Each row is a point. Each copy is the shape, with its points in the same order, stretched, turned, moved and blurred by noise. Is it also mirrored, or only turned?

Shape (8 x 2)
144; 92
201; 39
161; -60
124; -73
-365; -113
155; -39
200; -7
-55; -111
Copy 1 (8 x 2)
-96; 127
-89; 201
14; 199
33; 176
210; -235
-13; 192
-30; 217
124; 39
Copy 1 is: only turned
Copy 2 (8 x 2)
-253; 78
-213; 129
-95; 132
-64; 120
151; -224
-114; 133
-159; 136
23; 22
Copy 2 is: only turned
Copy 3 (8 x 2)
-49; 186
-151; 155
-157; 21
-129; -14
400; -354
-140; 50
-168; 106
56; -171
Copy 3 is: mirrored

Shape (7 x 3)
-119; -144; -58
-217; 76; 244
-324; -195; 74
180; 31; -204
19; 35; -57
-63; 170; -159
107; -8; -138
Copy 1 (7 x 3)
-94; -171; -149
-153; 298; -39
-264; -81; -259
192; -182; 34
64; -32; -16
185; -29; -162
98; -144; 13
Copy 1 is: only turned
Copy 2 (7 x 3)
-122; -54; -168
-18; 329; -146
-200; 167; -315
87; -271; 44
64; -80; -47
212; -77; -129
54; -198; -8
Copy 2 is: only turned

Shape (6 x 3)
61; 33; 237
-265; 170; -188
114; -238; 34
-119; -50; -45
182; -104; -51
-63; 156; -42
Copy 1 (6 x 3)
107; 189; 37
42; -411; 157
25; 15; -141
67; -217; 13
-93; -32; -50
-6; -164; 143
Copy 1 is: only turned
Copy 2 (6 x 3)
-50; 295; 5
20; -432; -156
177; 213; 197
56; -98; 14
210; 193; 5
31; -126; -150
Copy 2 is: only turned

Shape (7 x 4)
171; 2; -60; -26
-454; 72; 98; -53
92; -63; 18; 135
157; 106; 190; 32
100; -215; 38; -75
-87; -17; -210; -166
-109; 86; 138; -152
Copy 1 (7 x 4)
22; 146; -98; -130
-354; -42; 473; 35
114; 64; -73; 0
-34; -32; -177; -41
177; 44; -21; -212
-160; 232; 263; -150
-193; -49; 113; -108
Copy 1 is: mirrored
Copy 2 (7 x 4)
25; -10; -198; -125
208; 18; 416; 150
-140; 88; -110; -96
-71; -182; -149; 116
-153; -54; -94; -211
229; 99; 5; -169
148; -172; 118; 103
Copy 2 is: only turned

Shape (9 x 6)
-7; -60; -13; -134; 144; -70
-8; 68; -172; -151; -204; -22
-161; -62; -121; -68; -148; 86
83; -168; 277; 61; 142; 158
-36; -328; -303; -138; -230; -102
-6; 32; 309; 184; 76; -6
75; 69; 141; 262; 272; 164
213; 63; 181; 201; 154; 6
-109; -91; -95; 31; 3; -123
Copy 1 (9 x 6)
27; 45; 32; -115; 81; -69
-34; 27; 177; 205; 46; -106
-132; 98; 333; 22; -72; -136
50; 218; 52; -133; -200; 289
51; -15; 440; 64; 289; -17
-196; 234; -100; 14; -102; 285
-39; -92; -166; -164; -265; 255
69; 6; -240; 29; -124; 316
-106; -6; 106; -49; 178; 12
Copy 1 is: only turned
Copy 2 (9 x 6)
22; 100; -31; -103; 27; 156
195; -56; -125; -152; 43; -116
31; 45; 50; -147; -29; -88
-336; 123; -76; 10; 40; 72
97; -64; 24; -452; 305; -37
-324; 34; 14; 291; 37; 16
-178; 273; -101; 346; 3; -59
-176; 92; -208; 268; 166; -35
-22; 51; 101; -30; 130; 23
Copy 2 is: only turned
